Each row of a before or after table is a point. One or more steps were done to the points. Then noise was added and the rows were shuffled. The steps act on columns, c1 being the first. Name the steps. A step turns or swaps two columns, mirrors them in a line or flattens them onto one, adds a multiple of one to another, or multiplies or shifts one. Angles are multiples of 10 degrees, from the lower column toward the higher: turns from -170 to 170, lines from 10 to 170 but not 90. Use the fewest steps. Two steps may share a column if one is a turn and the other turns, adds or multiplies; they go together, in the order done. Otherwise the lowest column goes first.
In the rows, zero is written as 128.

Before, 10 rows:
[[131 153]
 [131 155]
 [129  93]
 [154 106]
 [170 130]
 [171 159]
 [161  98]
 [188 149]
 [132 168]
 [124 126]]
After, 10 rows:
[[196  79]
 [131  71]
 [181  91]
 [214 132]
 [213 179]
 [133 171]
 [250 163]
 [135 170]
 [135 192]
 [119 127]]
Steps: multiply c1 by 2; multiply c2 by 1.6

Before:
[[125 138 105 117]
 [179  92 131  92]
 [165  85 152 101]
 [149  83 129 128]
 [177  70 111  86]
 [139 127  84 154]
 [100 114 113 102]
 [127 116  87 154]
 [136  74 111  88]
 [167  83 125 110]
 [120 136 136 136]
 [121 145 155 131]
 [174  92 146  88]]
After (13 x 4):
[[172   6 139  86]
 [120 156 127 154]
 [165  45 134 101]
 [ 97  73 121 103]
 [180  37 139  92]
 [131 166 130 152]
 [131  14 128  87]
 [122 123 128 117]
 [127 148 127 132]
 [175  32 135  87]
 [164  56 137 108]
 [148  85 130 127]
 [119 148 129 133]]
Steps: flatten c1 and c3 onto the line at 10 degrees; add 1.5 times c4 to c2

Before:
[[147 118 135 122 141 120]
 [121 121 146 125 127 158]
 [140 130 132 159 117 119]
 [113 117 153 167 116 129]
 [160 144 127 142 133 123]
 [136 161 176 145  99 130]
 [142 118 124 163 110 132]
 [141 157 117 121 140 132]
 [151 141 156  94 134 124]
 [113 133 132 160 103  95]
 [105 124 137 147 149 129]
 [118 118 121 155  97 115]]
After:
[[143 148 118 163 130 131]
 [122 135 175 126 121 156]
 [140 104  99 121 147 132]
 [113 142 188 166 123 130]
 [110 147 136 159 147  95]
 [138 137 140 159 133 115]
 [161 115 124 141 140 122]
 [104 110 150 147 115 129]
 [137 136 248 146 171 129]
 [118 159 112 155 137 115]
 [147 122 145 122 114 119]
 [152 118 197  94 138 122]]
Steps: turn c2 and c5 by 120 degrees; multiply c3 by 2.5

Before (13 x 9):
[[198 153 139 111 110 142 121 154 117]
 [196 158 176 162 107 166 162 104 123]
 [145 109 173 128 158 134 219 122 130]
 [167 108  95 142 156 120 205  99 188]
 [121 133  71 105 109 142 184 100 132]
 [132 143 128 104 113 173 122  96 130]
 [168 164 101 139  85 101  96 122 165]
 [158 137 112  70 156 157 160 103 167]
 [139 138 127 143  92 102  80 157 141]
 [186  93 183 164 108 113 135 111 110]
 [ 83 117 129 138 186 221 187 126 110]
 [105 178 111 119 164 125 163 102 157]
 [101 139 125 174 198 168 160  94  63]]
After:
[[172 118 112 115 137 125 203 103 102]
 [141  47  95  80  81 117 246  99  91]
 [141  76 111 148  91 158 198 101  61]
 [ 88  78 127 108 133 102  36 158 126]
 [112  72  73 143 144 142 227 101 107]
 [151  50 173 127 100 134 229 124 124]
 [205  78 125 134 129 169 210  96 207]
 [195  55 128 134 150 221 190 125 148]
 [ 89  30 184 111  79 113 160 111 165]
 [115  83 127 147 130 172 171  97 110]
 [ 85  98 174 106  71 166 199 102 156]
 [ 90  95 138 149  71 144  84 152 126]
 [ 71 103 101  96 104 101 106 121 108]]
Steps: turn c1 and c5 by -110 degrees; shift c2 by -60; turn c4 and c9 by 140 degrees; add -1.5 times c8 to c7

Before:
[[122 170 111 107 236  77 117 168 181  70  76  89]
 [153  99  68  73 117 166 101 132 154 166  52 187]
 [ 47 167 154 158 150 188 119 145 156 127 145 120]
 [ 65 117 155 158 142 133  84 124 143  68 203 136]
 [ 88 124 161 177 192 157 113 165 154 139 149 198]
 [171 223 136 145 191  70  53 192 170  77  49  96]
 [106 115 103 134 165 154 104 136  69 183  99 157]
 [152 154 152 199 205 105  76 134 188  37  53  67]
 [192 180  56 124 209 120  81 195 188  73 110  71]
 [ 64 136 147 170 153 118  99 101 175 166 182 140]
 [159 103  81 105  84 132 170 163 120 153  83 168]
 [ 61 114 129 213 156 138 115 146 149 164 133 145]
 [ 93 190 149 201 191 140 123  87 153  95 165 147]
 [ 58 140  60 152 139 139 107 147 137 128 120 189]]
After, 14 rows:
[[151 100  48  74 119 164 100 131 154 166  51  69]
 [107 113  97 136  82 154 104 134  68 183 100 116]
 [ 65 115 163 159 112 133  83 126 142  70 202 126]
 [122 172 105 110  38  77 117 169 179  71  76 203]
 [167 222 138 145  77  69  53 190 169  78  49 180]
 [ 59 141  42 152  97 139 104 147 136 128 121  74]
 [ 46 168 160 160 110 187 119 147 157 128 144 140]
 [160 101  67 105 156 130 168 160 119 155  82  75]
 [ 62 113 130 215  95 139 114 148 149 163 135 122]
 [ 89 126 169 178  43 155 112 165 155 137 149  83]
 [191 180  35 124  70 120  80 194 189  72 110 211]
 [ 64 137 153 172  99 116  99 103 176 166 183 123]
 [150 154 159 200  75 105  76 133 190  37  51 214]
 [ 93 192 154 202  61 143 122  85 153  95 163 132]]
Steps: multiply c3 by 1.3; turn c5 and c12 by 160 degrees
